Each row of a before or after table is a point. The points were changed in one or more steps. Then noise was added and the rows were shuffled. The steps act on columns, c1 being the first. Write out the steps. A step turns or swaps two columns, mirrors them in a line or flattens them onto one, adds a multiple of one to another, or multiplies or shifts one. Angles are multiples of 10 degrees, from the lower column toward the higher: turns from -170 to 170, lines from 10 to 170 but not 90. Use the fewest steps. Two steps may share a column if one is a turn and the other turns, adds or multiplies; they go together, in the order done. Otherwise the lowest column goes first.

Before:
[[ -3  47]
 [ -9 -11]
 [ 55  -1]
 [-16  -3]
 [-17 -23]
 [ 16  -4]
 [-17   0]
 [  6 -80]
 [ 19  50]
 [-14   2]
 [ -8  29]]
After:
[[ 37  24]
 [ 27 -47]
 [ -6  16]
 [ 22  21]
 [ 50   9]
 [  5 -17]
 [-28   2]
 [ -7  17]
 [-69 -46]
 [-11  13]
 [-12  -1]]
Steps: turn c1 and c2 by -60 degrees

Before (12 x 4):
[[ -4 -37  28 -29]
 [-11 -45  32   7]
 [ 35 -18 -17  16]
 [  8  26  -9  -2]
 [ 10  -2 -39  -3]
 [  9 -47  41 -33]
 [ 26 -16 -24  22]
 [ -6  -7   0   1]
 [-24  14  -5  12]
 [-12 -30  84 -15]
 [ 24  16 -22 -22]
 [-12 -21  45 -20]]
After:
[[ 38 -26   3  14]
 [ 23  18 -54  44]
 [ 47  -8  10 -66]
 [  4  -8 -30   2]
 [ 33 -17  -2 -58]
 [ -7  28 -52 -43]
 [-23  17 -39  -4]
 [ 24 -21  53 -30]
 [  5   9 -69  -6]
 [-21 -18 -35  24]
 [ 17 -17  14 -40]
 [ 29  27 -47  32]]
Steps: turn c1 and c2 by 70 degrees; shift c3 by -30; multiply c4 by 2

Before (8 x 8):
[[-12  33  15 -26   7  26  -7  28]
 [-27  24  17  38 -24  13 -24  18]
 [-22 -73 -19 -65 -42 -35  33  24]
 [ -5   9 -23  32   3 -29  23  27]
 [-20 -17 -49  34  13  11 -12   7]
 [-30 -19 -32 -22  15 -27 -23   0]
 [-27  34 -52  31 -23  10 -12 -26]
 [-12   6   9 -45  27  11  19 -52]]
After:
[[-31  62 -56  34 -23  -4 -12 -25]
 [-27  49  17  33 -27 -11 -28  14]
 [-36   5 -30 -21  19 -43 -22  -5]
 [-10  17 -22  33   5 -52  22  25]
 [-23 -49 -22 -64 -43 -55  30  22]
 [ -7  18   4 -45  31  -7  26 -51]
 [-19  -3 -52  32  10 -12 -13   4]
 [ -9  44  14 -28   3   6  -4  34]]
Steps: add -1 times c1 to c2; shift c6 by -20

Before:
[[-11 -48  -4  57  -9 -18 -24   7 -23 -14  27]
 [ 40   5 -37   3  -8  28  19  10   1 -29  26]
 [ -6  -4  15  11  10 -21 -16 -25 -32  25   2]
 [-28  23 -17  32  17  45 -30  37  -4  43  13]
 [-13 -18  32 -28   2 -18 -32  15 -28   0 -35]
 [-28  -9  -5 -13   3 -20  38 -33  32  27  -2]
 [-33  24  31  37 -26 -25  39  -3  32  42  38]
 [ 11  -2   0  -7 -13  42  34  43 -30  14   8]
 [-16   4  26 -22  -5 -24  35 -20 -35 -27 -12]
 [ 24  25   5  -9  30 -25  34  30 -14 -15  -6]]
After:
[[ 13  50  16  -8  31  22  38  22  -7 -18 -13]
 [ 12  -4 -37  -7 -14 -21  34  30 -28  12 -13]
 [-12 -37 -16 -28   2  64 -32  11   1  -7 -45]
 [-12  46 -22  32  16 -51 -35  27 -12  52   7]
 [ -5  -9   3  12  11  37 -17 -17 -26  29 -19]
 [ 12  11  13   4  -8 -78  29   8 -15 -29  21]
 [  9 -17  22 -13   3   2  25 -22  27  23  19]
 [ 10   9  -5 -22  -4  57  27 -14 -20 -33 -31]
 [  9  48  -9  37 -27  66  23  -2   1  53  51]
 [ -9 -96  21  58  -9   3 -25   4 -35   3   5]]
Steps: flatten c1 and c7 onto the line at 70 degrees; multiply c2 by 2; multiply c3 by 2; turn c3 and c6 by 120 degrees; add 0.3 times c4 to c10; multiply c8 by 0.7; turn c9 and c11 by 40 degrees

Before, 13 rows:
[[-28   2  -9 -24 -27 -14 -12  10  -9  12 -13 -17 -13  18]
 [ 12  37 -30   9  -2  22   0 -22 -25  10  -7  18  44  32]
 [-11  -7 -13 -13  -7 -29  27  15  11  25 -17  -4   6   8]
 [ -1 -43   5  -3  -4  12 -19  29  27  35 -13 -20 -15  -1]
 [-21   2  -4  23  14  13 -38  29   0  23   2  -4   6  -6]
 [-22   5   6 -20  16  -7   3   9   2   3 -30  -9   5  17]
 [ -8  22 -29 -11  -5  22  -7  24  -2  15  -5  23  13  22]
 [-10 -13 -11  -7  20  12  -2   5 -15  12 -33   4  14 -16]
 [-10  28   5 -14 -11 -15 -17  -6   1  15 -26  11  12   3]
 [-17  12   1  -8 -24  15  20  27 -23  -6 -24   2  13  21]
 [ 23  -3  -4 -12   5 -13  -4  18 -12   2  -8  -5   6   9]
 [ -9 -22  13 -21  -3 -25 -19 -13   0  -2  -3   4  17   4]
 [-22  10 -24  17  -7  -5  -5  11  -2 -24 -28   2   8   7]]
After:
[[ -3   0 -27 -10  -6  23  -7  25  -1 -21   9  23  24  66]
 [  8   0  -5  25  14  15 -37  31  -2 -20  18  -3  44 -20]
 [-11   0 -15 -12  -8 -28  29  16  10 -22  18  -4  45  25]
 [-20  -1   7 -20  16  -8   3   8   4  -8  30 -10   4  51]
 [-15   1   0  -7 -26  15  21  27 -22  -8  24   2 -18  64]
 [ -2   0  -8 -26 -26 -12 -10   9  -9   5  30 -17  25  57]
 [-11   0 -30   9  -3  22   0 -22 -24 -46 -12  18   5  98]
 [-19  -2 -23  16 -10  -6  -4  14   0   9  33   2 -49  22]
 [-17   4  -1 -11   4 -16  -4  18 -13  -8 -18  -4   2  29]
 [-21   0   4 -12 -12 -16 -16  -5   1 -21  18   9  26  12]
 [  0  -1  12 -22  -2 -24 -18 -13  -2 -14  10   3  -8  13]
 [-29   0 -10  -6  18  10  -3   6 -15 -18  22   3  18 -48]
 [-12   1   5  -4  -5  12 -19  31  26 -10   7 -22  73  -3]]
Steps: turn c1 and c11 by -110 degrees; multiply c2 by 0; multiply c10 by 2; turn c10 and c13 by 110 degrees; multiply c14 by 3

Before (12 x 20):
[[ 13  16  10   7   2   2  -6   3  -3   5   9 -11  -2  13  -9 -12  -9  -3
  -13   3]
 [  5   3  -1   7   9  18  -4  -6  11  -7  -2   6   2  12   1 -31 -11  -6
    1   1]
 [  1   1   5   9  24 -20   9 -10  24 -10   3   9   3  -1   7  45  -6   4
  -12  22]
 [  7 -10 -20  -8   1   1   1  -4  13   9  -5  -7   2  18  -7 -24  15  -8
  -20   1]
 [ 14 -15  -8  15   4   9   3   5  -9  -1 -11 -17   9  11   7  -9  -2  -3
   -4  -8]
 [  0 -10  -5  -6  -2  12   3  -1  -7   5 -21   2 -20   4  -4 -25  10   5
  -12 -17]
 [ 12  -2 -13 -13   4 -14  -1  -3  18  -2   1  16   3 -17   5  32 -18   3
    1  25]
 [ 14   4 -17   1  27 -24  -2 -14   5   0 -10  26  -1   2  -9  44   1   8
   11  18]
 [-23 -12  -1  -8 -16  10  27   0  18  20 -14   3  54  -3 -20   6  48   6
    4  12]
 [  6 -12   7 -15  10  19  -2 -10  -7   4  -1  -1   3  18  -6  -7   9 -11
   -7   8]
 [-10  -8 -17  14   6  12  -5 -11 -15   1  -4 -22  -3   2  -1 -21   8   3
  -12   9]
 [ 11   5   4  15   9  24  -7   0   8   6 -25 -14   9  -8  -7 -10  -2 -20
  -10   7]]
After (12 x 20):
[[ -6   4   4  15 -10  24  11   0   8   5 -25 -14  39  -8 -12 -10  -4 -21
  -10   3]
 [ -5   3   0   7   0  18   4  -7  11  19   0   5  32  12   2 -30 -21  -5
    2   0]
 [ -6  -8 -17  14  -4  12 -10 -12 -15   6  -5 -23  27   0  -3 -21  16   2
  -12   3]
 [  1  -9 -20  -8  -6   1   7  -5  11  -9  -6  -6  32  18 -12 -24  30  -9
  -20   1]
 [ -3 -12   6 -14 -10  18   6 -11  -7   9   0  -1  34  18 -10  -7  19 -11
   -7   4]
 [  8   1   5   9  -8 -20   1 -10  24  41   4  10  32  -1  11  45 -12   4
  -13   8]
 [  3  -9  -5  -6  -3  11   0  -1  -6  -9 -21   1  10   5  -7 -25  20   5
  -13  -6]
 [ -1   4 -16   1 -18 -24  14 -14   3  33 -10  26  29   2 -15  44   2   8
   10   8]
 [ 27 -10  -1  -9  -5  10 -22   0  19 -41 -14   3  83  -2 -32   6  97   6
    3   5]
 [ -6  16   9   7  -5   1  13   4  -3  -4  10 -12  26  13 -14 -11 -18  -3
  -12   1]
 [  0  -3 -15 -13  -1 -15  13  -3  19   7   2  16  33 -17   9  32 -36   3
    3   9]
 [  4 -15  -7  16  -3   9  14   3  -9   6  -9 -17  39  11  12 -10  -3  -1
   -5  -3]]
Steps: swap c1 and c7; turn c5 and c10 by 130 degrees; multiply c10 by 1.6; shift c13 by 30; multiply c15 by 1.6; multiply c17 by 2; multiply c20 by 0.4

Before, 9 rows:
[[-67 -63  17  25  29  -5 -48  16  68  27 -32  -2 -37  19 -18  26  -6  -1
  -32  35 -10 -27 -46   9  -8  -5 -31 -14 -47  27  22  26]
 [  7 -35 -26 -16 -14   2  14  15 -79  44  17  -6 -11 -40  -9  -5  11 -27
   -7 -10  21  -7  22  51  18 -30  51 -14  -4 -34 -39 -16]
 [-10  -6  -3   0 -61  14  16 -22 -77  12  22 -36 -21 -28 -19 -13  11  -5
   15 -19  22 -15  21  26   3  34  66   8  22  -5  -4 -10]
 [-14 -10 -24  -2 -25 -20  17  -8 -64  47  66  27   8 -39  -4   6  13 -14
   16   8  -9 -21  33  19  -9  19  62  -2  11   9  -3   4]
 [ -7  50  53  27   5  26  -9  38 -56 -29  -1  -2  -2   1 -25 -26  24 -28
  -35 -11 -11  24 -20 -67   8   0 -15 -67 -20  -1  43 -14]
 [-14  56  -9  20  11  49  14  24 -18  -9  19  -6 -27  10 -40  15  43 -35
  -49 -46 -48  -2 -46 -56  24  12 -42 -64 -25 -10  12  12]
 [-19 -33   5  82   4 -11 -39  15  57   0  -4   2 -15  -9 -27  43  -7 -23
  -26  20   0  22 -24  18   4 -73 -28  -9 -54  -3  35  36]
 [-26 -47 -31  -5 -33  25  22   0 -55  18  27   6  -4  -3  33  -9  39 -14
   44  -7  28 -34  17   6 -10  37  21  -6  48   0 -23  -5]
 [-20 -22 -20  10   7  15  31   2 -28  17   5 -13  14  -9  22  29  43  15
    4   1 -14 -12  13  17  13  18  53   5  -5  -2 -20  -8]]
After:
[[ 24  85  -9  20  12  48  21  25 -18  -8  19  -6 -38  11 -40  16  42  22
  -48  53  44  -3 -45 -56 -35  11  16  56 -23 -11  34  14]
 [  3  20 -25  -2 -24 -22  -7  -8 -64  45  66  28  45 -38  -2   6  14 -10
   14   4  17 -22  33  17 -14  19   7  -6  10   9  18   2]
 [-19 -17 -32  -3 -32  27 -35   0 -56  17  27   8  13  -2  33 -10  39 -11
   43   5  -9 -34  17   8 -15  38   9   8  49   0  13  -6]
 [-37  -4 -26 -14 -14   2 -23  13 -81  45  18  -7  30 -40  -8  -6  10  17
   -8  13  -7  -9  25  53 -28 -30  24  13  -2 -36  13 -16]
 [ 46  -2   6  83   4 -11  30  17  56  -2  -6   3 -25  -8 -27  44  -6   3
  -25  12 -23  23 -24  18 -22 -74   8 -18 -55  -3  25  36]
 [ 49 -32  18  26  30  -5  43  15  69  27 -33  -3 -34  19 -19  24  -6  -7
  -33  21 -24 -27 -44   9   0  -5  31 -34 -49  28  69  26]
 [  6  25  -4   0 -59  12 -26 -21 -75  10  22 -37  37 -29 -20 -14  11   3
   15 -10  -7 -16  21  25  -6  34  36  16  22  -4  21 -10]
 [-15   7 -20  10   7  15 -14   3 -29  19   4 -12  39  -7  21  30  41  11
    4  -7  30 -11  12  17  14  17   0  -2  -3  -3  11  -8]
 [ 49  80  53  28   4  25  14  38 -56 -29   1  -1 -11   2 -27 -25  24   8
  -34  64   3  26 -19 -67 -27  -2  -2  21 -19   0   8 -13]]
Steps: add 0.7 times c15 to c1; turn c1 and c31 by -110 degrees; shift c2 by 30; turn c7 and c21 by 140 degrees; multiply c27 by 0.7; turn c13 and c27 by -70 degrees; swap c18 and c25; mirror c20 and c28 in the line at 140 degrees

Before (13 x 64):
[[-22  -5 -12  14 -19  49  21   7  36 -15  10 -23   6  19  30  14  -2 -33
    1  -2  15   1  -3   3   4   8 -28   8 -18 -21 -15 -10 -26 -19 -20  14
  -28 -15 -18  22  -3 -17 -65  13 -20 -16  28 -27  10 -11 -13  51  -9 -14
   25 -19 -34  12   1  12 -26  32 -17 -10]
 [-10   2  21  17 -39   7  22 -23  10  20  27  -7  17  22  13   4  41  -2
  -17 -24  18  34 -43   1   4  30 -20  22 -48 -11 -64   5   0 -17  -7 -18
  -46  -5 -16  -1 -19 -16 -62  12 -38  17 -14 -11 -10 -20 -58  45 -36 -17
   36 -14 -51  -8  -9  25 -20  39 -20 -17]
 [-18  -2 -27   5 -23 -31   7 -38  29  33  18  20   1  15 -29   5 -28 -10
   -4 -22  58   8  15  17  11  25  10  -5  -7  41   6  11  19  42  -9  25
   15 -18 -15 -49   6  20 -22  48  62  35  14   9 -36 -21 -21 -12  12  11
   -2  27  37 -48  45 -12 -29 -27  18  -5]
 [ 55 -19  15  23  26  91  31   5  -2  -5   6   7  11  -2  18  -6  47 -37
   16   2  11 -41 -30 -29  20 -19  -4  -1 -12  33  12 -26  22   0  20   2
   21  55  23 -30  -1 -27  -3 -15  -8  12 -27  10 -21  12  15  -5 -62  15
   -1  12  66   3  16  23 -10   8 -19  -6]
 [ -3   4  25   8 -44  37  26  -3  -4 -26  -4  13 -11  -3   9  12  -2  -4
   17  17 -32   6 -21  -6  -2  29 -12   6 -33 -30 -32  13  27 -25  -3   9
  -59 -10 -12   5   3 -31 -53 -13  -7  -2 -29 -10 -14   7 -57  50 -54   4
   32  -1 -48   0 -27 -14 -26  -6  -3  -4]
 [ 30  39  -6   9 -30 -24 -26 -13  17   5  54  32  -2   2 -56  31 -39  -9
   15   2  73  29  -8  22 -15   9   3 -12   4  34  41 -10  15  54  10  25
    2   1  17   5 -17  33 -11  14  43  12 -27  16 -12 -14  -3 -39  10 -24
   37  24  38 -26  49 -18 -18 -21  40 -24]
 [  5   5  -7 -10 -14  -7 -10 -33 -25  39  29  19 -27  15 -35  37 -29  -3
   -7 -35  72 -11  28  24  15  18  15 -41  -4   1  19  -5  16  44  12  19
  -16  14  -6 -18  -6  32  -8  27  18  16 -24  25   6 -30 -19 -31  -3 -20
  -17   5  51 -23  55  -3   0 -18  16   9]
 [-13  30  -4  14 -18  33  35   5  -3   9  23  17  -7  -9  28  19 -16   7
   -9 -13  -6  18 -48   1  22   8 -16  15 -12   6 -39 -24  -9  -7 -11 -14
  -28  26 -20  20  23  -7 -58 -11 -28   4 -18 -16 -45 -25  -3  37  -4  11
   15 -23 -61  -5 -34  22   2  40  24  -2]
 [ 15 -27   8  30 -18  43  53 -14  22  -3 -12  -7 -24 -24  14  24  44   7
   13  13  18 -46 -47  -5  -4  -6 -19  15 -38  17  17 -33  33 -11   4  29
    2  49  29 -46  -4 -25 -15   2  -2  15  -4   4  14  12  39   9 -34 -17
  -12 -16  94   4   9  35 -22   3  -2   2]
 [ -7  13 -10 -11 -17 -12 -12 -53   1  35  22 -11   2   6 -44  -1 -37  15
   -7  12  81  29   6  20   1 -17   9 -27  -3  21  35  33  22  31 -17   3
    8  -8  23 -23 -25  38  -6  24  40   5  -1  30   6   9 -24 -14  -6  17
   -6  23  52  -7  18   4 -10 -42  36 -10]
 [-20  -9  -5 -14   8 -18 -16 -22  15  38  24  39  -8   0 -55  21 -16 -17
   29 -28  55   9  -7  45  13  24  12 -33 -11  39  21   8  15  14 -23  18
    1 -17  32 -22   8  26 -11  25  16  51  19  -6  17   4 -15  -3  -3  16
   27  23  45 -28  34  12   3 -56  29 -26]
 [ 14 -31   2  43   2  82   1 -16 -11 -21 -18   9   3  -8  35  -2  41  -8
  -13  13  21 -48 -27 -23 -13  21 -23  20  -8   6  17 -48  11 -10   8   9
   26  78  69 -36  15 -24 -24  14 -18  17 -35  -7   2 -28  18 -17 -29  -6
   -9   4  41  24  -4  13 -32   8   5  -9]
 [ -7  20  24  10 -49  36  15   4  23 -33  -1  -8  25  -4   9  22 -12  -4
  -21 -20 -14   3 -35 -19  11  16   4  18 -18   6 -17  -8  14 -14 -14 -19
  -63   8 -24 -11 -13   9 -22  16 -29 -31   6 -26  18 -27 -30  40   1  -4
   55  -4 -62 -15 -22  -3   1  13 -17   0]]
After (13 x 64):
[[ -8  19  25   9  46  37  13   5  24 -34   0  -7  26  -2   7  21   1  -5
  -22 -20 -14   2 -34  -4  -1  13   2 -18 -19   7 -17  -9  15 -12 -15 -79
  -61  10 -23 -11 -12   8 -20 -49 -31 -32   6 -26  21 -28 -30  39  21  -5
   56  -4 -62 -15 -19  -5   1  14 -14  16]
 [ -1   4  26   7  42  39  24  -4  -5 -27  -4  13  -9  -2  10  11   0  -7
   16  17 -32   6 -22  23   2  26 -11  -4 -33 -28 -32  10  27 -24  -2 -51
  -59 -11 -12   4   2 -32 -54  24  -7  -2 -30 -10 -14   6 -59  49 -36   3
   30  -2 -48   1 -26 -14 -23  -9  -1  20]
 [-18  -8  -6 -16 -16 -18 -16 -21  16  39  24  37  -9  -1 -54  21  -1 -17
   32 -29  55  10  -9 -71   2  23  11  33 -10  39  22   8  11  15 -25 -41
    3 -15  28 -21  10  27 -12 -32  17  49  18  -8  19   4 -17  -2 -12  18
   27  22  46 -28  33  11   5 -55  28  21]
 [ 17 -27   9  30  18  44  53 -11  23  -2 -15  -6 -25 -23  13  27  -1   7
   13  12  18 -46 -50   2  -1  -7 -16 -13 -37  15  17 -36  35 -13   4 -32
    2  46  28 -43  -4 -24 -16  -8  -2  14  -3   5  12  11  38   9 -24 -18
  -11 -16  94   5   9  38 -23   4  -2   4]
 [ 32  40  -5   7  19 -25 -23 -13  15   7  54  31  -4   0 -57  32  -1  -9
   16   3  73  31  -6 -34   2  11   4  13   4  38  40  -9  14  55   8 -34
    2   2  19   5 -17  33 -12 -19  44  12 -29  16  -9 -15  -2 -39  21 -22
   38  23  37 -25  48 -18 -18 -22  41  36]
 [-14  28  -5  18  16  34  36   4  -3   8  25  18  -5 -11  30  20  -1   6
  -12 -13  -5  17 -49  11  -1  10 -15 -16 -14   4 -37 -24  -7  -6 -11 -72
  -29  26 -22  17  22 -11 -59  24 -27   1 -19 -15 -45 -26  -3  37   3  11
   13 -23 -61  -4 -34  24   1  39  25   6]
 [-22  -5 -14  13  13  50  22   6  37 -16  11 -22   9  20  30  12  -1 -32
    1   0  16   0  -5 -20  -2   9 -30  -6 -16 -21 -13 -11 -28 -19 -20 -44
  -28 -15 -17  22  -3 -16 -69 -27 -18 -16  27 -26   9 -10 -11  52  -2 -14
   25 -17 -36  12   0  12 -27  32 -17  16]
 [  6   5  -5 -11  16  -5 -10 -34 -24  39  29  18 -24  15 -34  37   1  -4
   -4 -37  73 -10  27 -56   2  18  16  43  -5   0  20  -5  14  44  13 -43
  -15  16  -6 -16  -7  31  -7 -45  20  18 -24  24   5 -31 -20 -33   5 -20
  -16   6  52 -23  55  -3  -3 -20  18  -2]
 [ -7  11 -11 -11  11 -12 -14 -54   1  37  21  -9   1   6 -43  -2   0  15
   -7  12  82  28   5 -48  -2 -17  10  26  -3  22  34  36  22  29 -17 -56
    7  -5  24 -22 -24  38  -7 -41  40   3  -2  30   7   9 -24 -11   1  15
   -7  21  50  -7  19   6  -8 -42  34  16]
 [-17  -1 -27   5  20 -31   6 -40  30  32  19  22   2  14 -28   4   0 -11
   -3 -23  57   9  15 -72  -3  24  11   5  -6  41   5  12  20  41 -10 -35
   16 -17 -14 -50   8  18 -23 -95  63  36  13  11 -36 -21 -21 -12  24  11
   -3  28  37 -50  45 -10 -30 -27  20  13]
 [ -9   0  19  18  32   6  23 -22  11  19  25  -7  18  22  12   3   0  -6
  -15 -26  18  32 -42 -14   0  31 -20 -23 -49 -13 -62   6  -3 -14  -9 -79
  -48  -3 -17  -1 -17 -17 -62 -27 -37  18 -15 -12 -10 -20 -57  47 -23 -15
   37 -16 -53  -6  -8  23 -22  38 -20  29]
 [ 12 -31   3  47  -5  82   3 -19 -10 -21 -18  10   4  -9  36  -5   1  -8
  -13  14  22 -47 -27   3  -3  21 -26 -21  -9   6  16 -48  12 -12   6 -49
   27  76  70 -35  17 -27 -24 -43 -15  15 -35  -7   0 -29  16 -16 -32  -5
   -9   1  39  26  -4  13 -30   9   8   8]
 [ 54 -20  16  24 -26  92  33   5  -3  -6   7   7  10  -2  16  -7   1 -36
   15   1  10 -40 -31  43  -1 -19  -4  -1 -11  32  11 -26  23   0  19 -58
   19  55  22 -32  -2 -27  -4  18 -10  11 -27  11 -18  11  15  -3 -76  14
    0  14  66   3  17  23  -9   7 -18  -3]]
Steps: turn c5 and c64 by -160 degrees; add 0.5 times c5 to c53; multiply c17 by 0; multiply c44 by 2.5; turn c24 and c44 by 150 degrees; multiply c25 by 0; multiply c28 by -1; shift c36 by -60
